Each row of a before or after table is a point. One or more steps were done to the points. Then noise was added and the rows were shuffled. The steps act on columns, c1 being the first. Name the steps. A step turns or swaps two columns, mirrors them in a line or flattens them onto one, adds a multiple of one to another, or multiplies or shifts one. Angles are multiples of 10 degrees, from the lower column toward the higher: turns from -170 to 170, lines from 10 to 170 but not 90. Use the fewest steps. Two steps may share a column if one is a turn and the other turns, adds or multiplies; they go together, in the order done. Otherwise the lowest column goes first.
In the rows, zero is written as 128.

Before (12 x 3):
[[109 121 130]
 [ 80 144 128]
 [136 122  97]
 [109 120 111]
 [133 156 137]
 [ 99  93 117]
 [175 191 153]
 [156 152 118]
 [126 147  77]
 [119 144  68]
 [119 114 160]
 [133 164 108]]
After (12 x 3):
[[139 162 111]
 [143 179  68]
 [140 162  76]
 [118 103 118]
 [142 115 108]
 [142 143 129]
 [136 184 116]
 [118  26 152]
 [177 140 128]
 [129 112 161]
 [138  93 136]
 [117 158  96]]
Steps: turn c1 and c2 by -150 degrees; add -1 times c3 to c2

Before:
[[ 68  94 157 153]
 [ 78 146 157 120]
 [108  67  86 108]
 [139 129 134 131]
 [125 129 172 126]
 [136 140 132 136]
 [131  99 110 173]
 [ 81 123 126 129]
 [ 97 119 131 143]
 [132 118 135  92]
 [145 130 145 214]
 [ 67 168 103 165]
 [112 146 129  96]
 [131 101 108 134]]
After:
[[ 98 125 163 143]
 [ 81 128 172 130]
 [125 128 176 125]
 [136 127 124 134]
 [108 129 107 120]
 [ 77 130 207 117]
 [ 68 124 217 158]
 [145 114 128 211]
 [ 68 124 164 155]
 [131 134 130  96]
 [112 133 144  95]
 [131 119 107 176]
 [130 126 105 138]
 [139 128 123 131]]
Steps: add -1 times c1 to c3; flatten c2 and c4 onto the line at 100 degrees

Before (11 x 6):
[[130 115 193 169 161 165]
 [157 117 147 101 134 145]
 [ 97 100 124 114 118  95]
 [135  84 126 130 181  87]
 [122  84 118 162 129 154]
 [164 150 188 129  95  79]
 [148 105 121 163 166 154]
 [ 84 116 184 172 177 137]
 [145  99 141 172 126 136]
 [163 146 116 107 173 108]
 [118 131 144 117 144 154]]
After, 11 rows:
[[142 108 174 123 147 112]
 [131  94 221  74 126 115]
 [101 109 176 146 152 116]
 [100 133 156  93 165 182]
 [ 87 180 217 147 104 129]
 [168 116 214  60 138 147]
 [108  95 150  75 135 124]
 [142 135 155 145 129 178]
 [109 103 171  93  95 139]
 [ 97 156 145 112 177 116]
 [126  80 147 101 107 145]]
Steps: turn c2 and c6 by 50 degrees; turn c1 and c6 by -160 degrees; shift c3 by 30; mirror c4 and c5 in the line at 110 degrees

Before (9 x 8):
[[156 150  83 127  91 159 159 107]
 [123  91 153 106 106 143 151 101]
 [158 105 153 177 103  97  72 146]
 [133  91 189 116 125 180 103 146]
 [ 96  84 173  84 154 134 100 151]
 [158 172 128 101  89 143 154  89]
 [139 121 154 131 155 145 139 107]
 [118 154 120 130 101 162 130  76]
 [ 97 116 179 165 131 106 135 169]]
After (9 x 8):
[[155 108 108 131 140 144 141 105]
 [104 124  85 105 123 143 152 102]
 [124  94  65 114 133 181 104 144]
 [153 113  67  84  98 134 103 153]
 [ 99 122 157 131 117 162 129  76]
 [ 94 153 169 127 156 159 159 105]
 [ 89 105 167  99 157 142 155  89]
 [131  91  93 164  96 107 135 170]
 [101 116  96 176 160  95  71 146]]
Steps: swap c1 and c5; turn c2 and c3 by 120 degrees

Before:
[[160  92 142  96 117 138 158  70  88]
 [123 183 121 131 123 116 158  89 158]
 [162  86 111 115 158 154  83 119 152]
 [146 159 120 151 105  99  86 141 101]
 [ 86  85  79 148 130 127 118 105 154]
 [159 173  90 161 122 147 132 151  84]
 [156  89 108 108 120 185  81  78 140]
 [108 129 160 142 138 194  76 117  98]
 [ 91 150  84 127 106 149 108 158 153]
 [113 123 168 144  75 133 147  96 159]]
After:
[[155  84 112 143 109  70 128 154 142]
 [163 159 120 120 170 127  82 122 100]
 [103 128 144 136 137  60  80 117 129]
 [113 154 144 132  77 169 150  95 118]
 [ 89 110 113 126 104  88 103 159  83]
 [154 161 117 118 133 129  80  76 111]
 [126  75 123 129 103 185 157  85 130]
 [ 86 169 100 135 138 161 116 101 119]
 [161 168 130 112 126 153 163  67 183]
 [144 108 124 138  99 133  83 142 157]]
Steps: mirror c2 and c5 in the line at 100 degrees; multiply c3 by 0.4; multiply c4 by 0.4; add 1 times c8 to c6; turn c6 and c9 by -150 degrees
